Each row of a before or after table is a point. One or more steps were done to the points. Then noise was added and the rows were shuffled. The steps act on how far a point lies along the listed directions, d1 being the first. Write out the steps. A step turns or swaps two directions, mirrors them in a line or flattens them onto one, adds a multiple of one to another, or multiplies one. Angles are multiples of 10 degrees, from the lower direction toward the higher: turns from -170 to 170, lines from 10 to 170 but not 90. Use the fewest steps. Two steps may share a direction if one is a turn and the other turns, adds or multiplies; they go together, in the order done. Otherwise the lowest direction goes first.
(in the rows, 128 means zero)

Directions:
(1): | 172 | 147 |  88 |
(2): | 172 | 101 | 163 |
(3): | 134 | 181 | 160 |
Before (8 x 3):
| 111 | 150 |  84 |
| 138 | 137 | 102 |
| 146 | 109 | 149 |
| 157 | 203 | 106 |
| 126 | 106 | 150 |
|  76 | 136 | 154 |
| 117 |  97 | 107 |
| 116 | 112 | 128 |
After, 8 rows:
| 101 | 126 |  52 |
| 191 |  96 | 170 |
|  39 | 187 |  80 |
|  95 | 154 | 133 |
|  28 | 126 | 142 |
| 139 | 138 | 114 |
| 140 | 165 | 114 |
| 184 | 107 | 141 |
Steps: turn d1 and d3 by 140 degrees; multiply d2 by 2.5

Directions:
(1): | 208 |  74 | 112 | 126 | 151 | 127 | 145 | 124 |
(2): | 130 |  96 |  94 | 154 |  61 | 109 |  77 | 132 |
(3): | 158 | 147 | 139 | 105 |  78 | 203 | 136 | 144 |
(4): | 115 |  86 | 188 |  84 |  95 | 105 | 140 |  94 |
(5): | 110 | 100 | 122 |  86 | 168 | 164 |  60 | 128 |
(6): | 103 |  80 | 167 | 178 | 137 | 154 | 139 | 178 |
Before (8 x 8):
|  86 | 206 | 137 | 103 | 114 | 136 | 162 | 123 |
|  80 | 109 | 169 | 108 | 158 | 136 |  85 | 147 |
|  46 | 159 | 144 | 181 | 150 |  47 | 108 | 142 |
| 181 | 112 |  72 | 175 |  70 |  60 | 155 | 107 |
| 145 | 132 | 165 | 121 |  59 | 135 | 136 | 150 |
| 179 |  66 | 123 |  74 | 135 | 125 |  62 |  98 |
| 126 | 132 | 124 | 133 | 140 | 164 | 121 | 142 |
| 182 | 112 | 136 | 105 | 112 | 119 | 171 | 114 |
After, 8 rows:
| 127 | 136 | 118 | 146 |  57 | 139 | 126 | 154 |
| 174 |  89 | 102 |  98 | 100 | 171 |  39 | 123 |
| 111 | 112 | 126 | 144 | 150 | 120 | 116 | 131 |
| 111 | 112 | 172 |  71 | 160 | 138 | 107 | 124 |
|  98 | 190 | 136 | 135 | 159 | 160 | 187 | 152 |
| 153 | 177 | 168 |  65 | 175 |  68 | 170 |  68 |
| 211 | 120 |  75 | 167 |  87 |  86 | 170 | 111 |
| 157 | 117 | 164 | 148 | 107 | 155 | 159 | 172 |
Steps: swap d1 and d2; turn d3 and d6 by 60 degrees; turn d3 and d4 by -60 degrees

Directions:
(1): | 162 | 168 |  87 | 112 | 192 | 150 | 124 |  71 | 100 | 130 | 157 |
(2): | 120 |  71 | 125 | 157 | 152 | 156 | 161 |  68 | 163 | 122 |  75 |
(3): | 179 | 114 | 145 | 200 |  98 | 125 | 136 | 113 |  94 | 183 | 152 |
(4): | 175 |  70 | 139 |  81 | 118 | 122 |  98 | 123 |  67 | 100 | 100 |
(5): | 126 | 129 | 180 | 116 | 103 | 172 |  62 |  86 | 166 | 125 | 162 |
(6): | 171 | 146 |  92 | 183 | 131 | 122 |  73 | 151 | 158 |  79 |  98 |
Before, 8 rows:
| 155 | 120 | 104 |  96 | 138 |  97 | 128 | 174 |  63 | 107 | 101 |
| 136 |  74 | 128 | 172 | 142 | 150 | 156 | 113 | 141 | 112 |  74 |
| 108 | 128 | 121 | 179 | 130 | 150 | 137 |  81 | 190 | 131 | 138 |
| 121 | 104 | 119 | 141 | 159 | 153 | 113 |  79 | 165 |  87 |  89 |
|  83 | 128 |  96 |  58 | 177 | 135 | 206 | 115 |  94 | 105 | 124 |
| 118 | 147 | 131 | 163 | 133 | 158 | 112 |  91 | 199 | 115 | 107 |
|  96 | 135 |  81 | 156 | 161 | 128 | 141 | 119 | 197 | 114 |  95 |
| 177 | 148 |  51 | 119 | 156 |  99 | 135 | 129 |  35 | 112 | 112 |
After, 8 rows:
| 160 | 160 |  82 | 150 | 117 |  85 | 168 | 206 |  62 | 116 | 139 |
| 119 | 157 |  76 | 220 | 147 | 114 | 157 | 130 | 192 | 152 | 121 |
| 109 |  70 |  89 |  55 | 137 |  96 | 173 | 148 |  63 |  84 |  50 |
| 157 | 113 | 118 | 205 | 114 | 122 | 105 | 130 | 142 | 101 |  88 |
| 123 | 151 | 136 | 209 | 118 | 143 | 130 | 113 | 202 | 138 | 112 |
| 154 |  81 | 114 |  68 | 152 | 118 | 149 | 117 |  41 | 118 |  95 |
| 167 | 132 | 103 | 159 | 162 | 148 |  93 | 130 | 133 |  75 |  95 |
| 103 | 163 | 117 | 201 | 113 | 131 | 121 | 130 | 216 | 121 | 140 |
Steps: turn d1 and d5 by 150 degrees; turn d3 and d5 by 150 degrees; swap d2 and d6; multiply d4 by 1.6

Directions:
(1): |  59 | 117 | 139 | 144 | 132 |  84 | 106 | 198 | 116 | 116 | 131 | 137 |  74 | 175 |
(2): | 157 | 110 | 204 | 143 | 132 | 140 | 122 | 124 | 160 |  82 |  50 | 162 | 123 | 147 |
(3): |  93 |  71 | 147 | 173 | 140 | 155 | 181 | 146 | 145 | 187 | 107 | 104 | 117 |  78 |
Before (11 x 14):
| 126 | 150 |  64 | 125 | 136 | 123 | 100 |  89 | 133 | 128 | 167 | 100 | 129 | 116 |
| 146 | 165 | 124 | 121 | 120 | 130 |  81 | 110 | 124 |  78 | 119 | 130 | 152 | 160 |
| 160 | 134 | 200 | 111 |  97 | 114 |  79 |  94 | 160 |  55 |  70 | 171 | 126 | 174 |
| 126 | 166 | 104 | 112 | 137 | 129 | 122 |  99 | 100 | 167 | 182 | 102 | 136 | 122 |
|  24 |  93 | 108 | 170 | 119 |  90 | 156 | 206 | 112 | 188 | 144 | 109 |  51 | 135 |
|  83 | 145 | 116 | 115 | 136 |  52 |  85 | 187 |  82 | 105 | 136 | 161 |  83 | 196 |
| 130 | 157 |  79 |  80 | 120 | 144 | 100 |  97 | 105 | 115 | 170 | 118 | 154 | 137 |
| 150 |  76 | 210 | 186 | 150 | 166 | 155 | 131 | 150 | 127 |  76 | 137 | 134 | 108 |
| 179 | 134 | 141 | 105 | 128 | 109 | 108 | 102 | 144 |  65 | 100 | 165 | 143 | 147 |
| 115 | 144 | 112 | 125 | 131 | 119 | 148 | 145 | 149 | 142 | 133 |  91 | 138 | 138 |
|  35 | 154 | 108 | 110 | 120 |  43 |  63 | 188 |  75 | 104 | 195 | 143 |  67 | 215 |
After, 11 rows:
|  47 | 107 |  77 | 138 |  97 | 110 | 143 | 128 | 107 | 200 | 198 |  87 | 115 |  89 |
| 135 | 143 | 139 | 116 | 126 | 125 | 134 | 132 | 156 | 117 | 112 | 114 | 132 | 145 |
| 147 | 179 |  67 | 112 | 125 | 109 |  94 | 122 |  76 | 124 | 215 | 115 | 150 | 141 |
|  72 | 100 | 127 | 171 | 143 | 139 | 135 | 153 | 118 | 150 | 118 | 103 | 120 | 111 |
| 121 | 134 | 206 | 153 | 143 | 139 | 119 | 132 | 136 | 126 |  97 | 147 | 109 | 159 |
|  77 |  87 |  88 | 147 | 142 | 101 | 149 | 160 | 121 | 159 | 161 | 118 | 105 | 103 |
| 109 | 104 | 148 | 162 | 152 | 127 | 104 | 134 | 169 | 100 |  87 | 127 |  90 | 127 |
| 175 |  57 | 190 | 165 | 134 | 211 | 199 |  53 | 159 | 182 |  73 | 112 | 168 |  36 |
| 246 | 162 | 133 | 101 | 101 | 169 | 148 |  36 | 151 | 101 |  83 | 135 | 179 |  93 |
|  77 |  84 | 169 | 141 | 138 | 152 | 123 | 162 | 141 | 112 |  83 | 139 | 100 | 137 |
| 171 |  91 | 150 | 152 | 149 | 169 | 192 |  91 | 131 | 193 |  81 | 121 | 162 |  54 |
Steps: turn d1 and d3 by 160 degrees; multiply d2 by -1

Directions:
(1): | 153 | 130 | 133 | 144 | 165 | 129 | 124 | 113 | 135 |  94 |  85 |  96 | 194 | 126 |  97 | 223 | 150 | 169 | 173 | 156 |
(2): | 122 | 152 |  98 |  40 | 212 | 135 |  87 | 132 | 149 | 177 | 134 | 147 | 132 | 157 | 143 | 112 | 164 | 168 | 144 | 112 |
(3): | 166 | 175 | 109 | 192 | 140 | 116 | 110 | 115 | 186 |  72 | 203 | 114 | 120 | 135 | 139 | 101 | 157 | 173 | 117 |  99 |
(4): | 191 | 146 | 150 | 138 |  98 |  91 | 106 | 131 | 209 | 178 |  66 | 152 | 146 | 164 | 147 | 131 |  95 | 122 |  89 | 141 |
(5): |  60 | 138 | 164 | 174 | 126 | 149 |  57 | 116 | 137 | 169 | 124 | 110 | 145 |  85 | 133 |  90 |  89 | 182 | 150 | 170 |
(6): | 156 | 113 | 180 | 124 | 204 | 112 | 136 | 161 | 132 | 118 | 149 | 109 | 162 |  65 | 162 | 107 | 147 |  80 |  79 | 177 |
Before, 14 rows:
| 125 | 128 | 141 | 109 | 169 | 132 | 175 | 154 |  90 |  76 | 178 | 142 | 126 | 100 | 160 | 132 | 160 |  66 | 102 | 120 |
| 141 | 110 | 150 |  80 | 198 | 140 | 191 | 149 |  67 |  92 | 170 |  94 | 140 |  81 | 134 | 120 | 186 |  54 |  86 | 152 |
| 118 | 117 | 125 | 165 | 114 | 146 | 120 | 129 | 123 | 108 | 148 | 110 | 117 | 101 | 131 | 141 | 144 | 142 | 145 | 100 |
|  73 | 116 | 129 | 182 |  91 | 161 | 123 | 107 | 123 | 130 | 115 | 104 | 119 | 125 | 106 | 118 | 114 | 162 | 151 | 128 |
|  90 | 125 | 182 | 249 | 128 | 136 |  91 | 136 | 118 | 102 |  98 |  86 | 154 |  73 | 103 | 160 |  99 | 174 | 169 | 169 |
|  89 | 109 | 125 | 103 | 161 | 123 | 138 | 143 |  79 | 137 | 147 | 119 | 126 | 107 | 125 | 131 | 123 | 116 | 108 | 133 |
| 167 | 145 | 107 |  98 | 125 | 132 | 130 | 141 | 167 | 127 | 107 | 152 | 126 | 189 | 115 | 175 | 140 | 152 | 146 | 111 |
| 112 |  98 | 132 | 132 | 111 | 140 | 134 | 130 |  89 | 123 | 177 | 130 |  85 |  85 | 129 |  58 | 133 |  95 |  87 | 104 |
|  79 |  79 | 137 | 139 |  89 | 154 | 196 | 153 |  66 | 101 | 151 | 130 |  74 | 108 | 128 |  99 | 133 |  71 | 124 | 100 |
|  99 |  91 | 117 | 119 |  88 | 132 | 151 | 137 |  69 | 145 |  82 | 128 | 115 | 120 | 122 | 130 |  98 | 102 | 140 | 108 |
| 133 | 122 | 121 |  67 | 168 | 125 | 125 | 131 | 143 | 135 |  99 | 119 | 173 | 164 | 121 | 206 | 162 | 127 | 156 | 130 |
| 135 |  93 | 105 |  66 | 238 | 145 | 157 | 130 |  73 | 100 | 152 | 113 | 158 | 106 | 114 | 181 | 182 | 140 | 169 | 141 |
| 161 | 133 |  83 |  71 | 173 | 107 | 143 | 119 | 121 |  95 |  84 | 149 | 156 | 181 |  84 | 215 | 159 | 132 | 170 | 104 |
| 145 | 143 | 166 | 215 | 124 | 134 |  94 | 103 | 144 |  89 |  92 |  75 | 154 | 121 | 117 | 192 | 125 | 174 | 145 | 181 |
After, 14 rows:
| 104 | 105 | 129 | 159 | 136 | 150 | 131 | 130 |  96 |  86 | 170 |  99 | 121 |  77 | 127 | 139 | 160 | 133 | 154 | 100 |
| 173 |  91 | 124 | 109 | 150 | 124 | 181 | 134 |  87 |  76 | 157 | 119 | 118 |  98 | 114 | 143 | 172 |  78 |  96 | 104 |
|  86 | 143 | 112 | 116 | 101 | 155 |  96 | 141 | 142 | 159 | 144 | 157 |  84 | 157 | 128 |  96 | 111 | 165 | 152 | 113 |
|  60 | 125 | 146 |  98 | 128 | 144 |  66 | 133 | 153 | 201 | 130 | 130 | 130 | 134 | 149 |  97 | 106 | 137 | 133 | 140 |
| 121 | 150 | 175 | 224 |  97 | 136 |  66 | 104 | 161 | 131 |  93 |  84 | 136 | 114 | 127 | 150 |  94 | 181 | 137 | 188 |
| 109 | 122 | 184 | 243 | 145 | 128 | 108 | 137 | 114 |  89 |  93 |  81 | 166 |  78 |  95 | 191 | 117 | 172 | 177 | 167 |
|  66 |  96 | 113 | 160 | 142 | 180 | 165 | 104 |  64 |  61 | 152 |  74 | 135 | 104 |  86 | 161 | 168 | 158 | 182 | 123 |
|  12 | 135 | 112 | 108 | 147 | 150 |  71 | 126 |  86 | 171 | 161 | 153 |  85 | 103 | 128 |  42 |  98 | 149 | 150 | 116 |
| 160 | 127 | 196 |  99 | 172 | 117 | 147 | 157 | 140 | 164 | 144 | 112 | 139 |  82 | 172 |  66 | 134 |  50 |  36 | 171 |
|  82 |  61 | 134 | 133 | 140 | 162 | 228 | 160 |  24 |  53 | 179 | 108 |  93 |  79 | 122 | 128 | 177 |  53 | 134 | 107 |
|  86 |  75 | 110 | 110 | 121 | 142 | 168 | 142 |  28 | 109 | 113 | 113 | 118 |  98 | 116 | 141 | 123 |  89 | 158 | 109 |
|  59 |  93 | 147 |  91 | 232 | 157 | 107 | 144 |  70 | 157 | 196 | 118 | 125 |  47 | 159 |  57 | 139 | 135 | 135 | 171 |
| 138 | 135 | 167 | 120 | 157 | 120 | 146 | 159 | 125 | 111 | 163 | 153 | 125 |  93 | 183 |  95 | 131 |  60 |  71 | 134 |
| 108 | 104 | 126 | 101 | 181 | 111 | 145 | 144 |  79 | 132 | 143 | 112 | 134 | 105 | 124 | 142 | 130 | 103 | 102 | 140 |
Steps: swap d1 and d5; turn d4 and d6 by -40 degrees; multiply d4 by 2.5

Directions:
(1): | 141 |  35 | 172 | 119 |  99 | 130 | 139 | 149 | 112 | 127 |  34 | 133 | 165 | 144 | 132 | 134 | 113 | 191 |  83 | 128 | 175 | 147 | 154 | 118 | 124 | 140 | 162 | 135 | 175 | 131 |  55 | 132 |
(2): | 174 |  91 | 169 | 131 |  85 | 102 |  99 |  31 | 100 |  95 | 148 | 114 | 126 | 132 | 108 | 117 |  79 |  80 |  85 | 123 |  69 | 162 | 132 |  61 | 135 | 126 |  96 | 108 | 153 | 110 | 147 | 171 |
Before (9 x 32):
|  59 | 228 |  50 | 102 | 180 | 188 | 140 | 238 | 187 | 180 | 176 | 144 |  81 | 101 | 152 | 121 | 197 | 143 | 212 | 148 | 172 |  66 | 108 | 216 | 119 | 128 | 142 | 150 |  80 | 146 | 131 |  58 |
| 188 |  35 | 188 | 123 |  85 | 131 | 103 |  68 |  85 | 104 |  80 | 119 | 159 | 140 | 109 | 120 |  57 | 121 |  49 | 130 | 105 | 166 | 157 |  47 | 127 | 155 | 122 | 114 | 201 |  97 |  91 | 154 |
| 210 |   9 | 207 | 125 |  55 | 107 | 100 |   7 |  99 |  70 | 117 | 104 | 112 | 140 |  98 | 126 |  55 |  88 |  73 | 139 |  71 | 191 | 153 |  19 | 142 | 115 |  91 | 108 | 184 | 113 | 118 | 191 |
|  86 | 203 |  74 | 120 | 148 | 159 | 130 | 187 | 171 | 153 | 160 | 140 |  95 | 137 | 155 | 118 | 144 | 151 | 202 | 143 | 130 | 100 | 143 | 172 | 137 | 128 | 150 | 149 | 100 | 161 | 162 |  97 |
| 143 | 113 | 103 | 116 | 145 | 130 | 125 | 156 | 133 | 123 |  91 | 131 | 136 | 138 | 150 | 120 | 156 | 161 | 124 | 135 | 158 | 106 | 147 | 147 | 145 | 135 | 147 | 137 | 124 | 123 |  92 | 123 |
| 142 | 115 | 130 | 127 | 111 | 112 | 103 |  69 | 104 | 117 | 164 | 137 | 144 | 140 |  98 | 125 |  85 |  97 | 107 | 137 | 101 | 144 | 122 |  85 | 144 | 136 | 130 | 111 | 152 | 135 | 123 | 139 |
| 191 | 133 | 133 | 138 | 117 | 123 | 112 |  29 |  98 |  96 | 160 | 121 | 122 | 119 |  89 | 111 |  84 |  77 | 103 | 126 |  77 | 154 | 111 |  71 | 144 | 141 |  95 | 115 | 124 | 108 | 143 | 148 |
| 154 | 151 | 138 | 120 | 110 | 106 | 113 |  61 | 108 | 102 | 189 | 117 | 141 | 129 | 123 | 145 | 107 |  73 | 105 | 103 |  76 | 136 | 126 | 115 | 146 | 110 | 111 | 109 | 127 | 120 | 176 | 154 |
| 105 | 193 |  67 | 152 | 171 | 167 | 137 | 201 | 136 | 151 | 168 | 132 | 134 | 111 | 157 | 112 | 185 | 130 | 178 | 169 | 147 |  95 | 120 | 185 | 117 | 127 | 149 | 127 |  89 | 161 | 171 |  84 |
After:
| 134 |  89 | 140 | 112 |  86 | 138 | 123 | 139 | 139 | 132 |  85 | 134 | 131 | 153 | 144 | 115 |  92 | 177 | 124 | 140 | 127 | 139 | 171 | 115 | 134 | 140 | 161 | 146 | 153 | 147 | 111 | 129 |
| 134 | 146 | 110 | 133 | 141 | 136 | 129 | 126 | 154 | 112 | 173 | 110 |  82 | 123 | 126 | 133 | 138 | 101 | 179 | 144 | 110 | 128 | 130 | 125 | 134 | 108 | 106 | 130 | 105 | 132 | 159 | 126 |
| 137 |  98 | 145 | 106 | 112 | 119 | 137 | 136 | 108 | 123 | 107 | 129 | 175 | 140 | 140 | 156 | 124 | 153 | 104 | 109 | 147 | 134 | 143 | 149 | 138 | 118 | 161 | 128 | 155 | 130 | 107 | 134 |
| 119 | 132 | 110 | 120 | 136 | 129 | 117 | 121 | 120 | 129 | 145 | 148 | 151 | 136 | 109 | 135 | 113 | 124 | 122 | 137 | 132 | 130 | 118 | 120 | 135 | 144 | 149 | 120 | 139 | 145 | 107 | 116 |
| 137 |  64 | 162 |  96 |  89 | 153 | 125 | 142 | 129 | 139 |  78 | 132 | 125 | 126 | 130 | 110 | 117 | 167 | 102 | 142 | 153 | 136 | 149 | 121 | 121 | 143 | 145 | 133 | 165 | 125 |  59 | 119 |
| 128 | 204 |  89 | 134 | 168 | 153 | 114 | 125 | 131 | 127 | 195 | 125 | 106 | 109 | 122 | 123 | 122 |  73 | 157 | 132 |  92 | 109 | 114 | 125 | 127 | 144 |  99 | 121 | 110 | 110 | 177 | 114 |
| 148 | 151 |  88 | 118 | 144 | 127 | 111 | 121 | 131 | 111 | 152 | 127 | 115 | 134 | 133 | 114 | 147 | 112 | 132 | 134 | 114 | 103 | 132 | 134 | 149 | 124 | 120 | 128 | 107 | 109 | 130 | 131 |
| 154 |  73 | 144 | 145 | 107 | 145 | 132 | 152 | 100 | 133 |  98 | 128 | 163 | 134 | 141 | 109 | 131 | 160 | 101 | 172 | 143 | 139 | 147 | 124 | 116 | 137 | 161 | 120 | 157 | 145 | 116 | 121 |
| 157 | 115 | 124 | 131 | 136 | 141 | 140 | 122 | 118 | 123 |  99 | 133 | 145 | 127 | 108 | 117 | 114 | 145 | 117 | 130 | 152 | 133 | 113 | 117 | 137 | 146 | 140 | 133 | 127 | 120 |  95 | 113 |
Steps: multiply d1 by -1; multiply d2 by 0
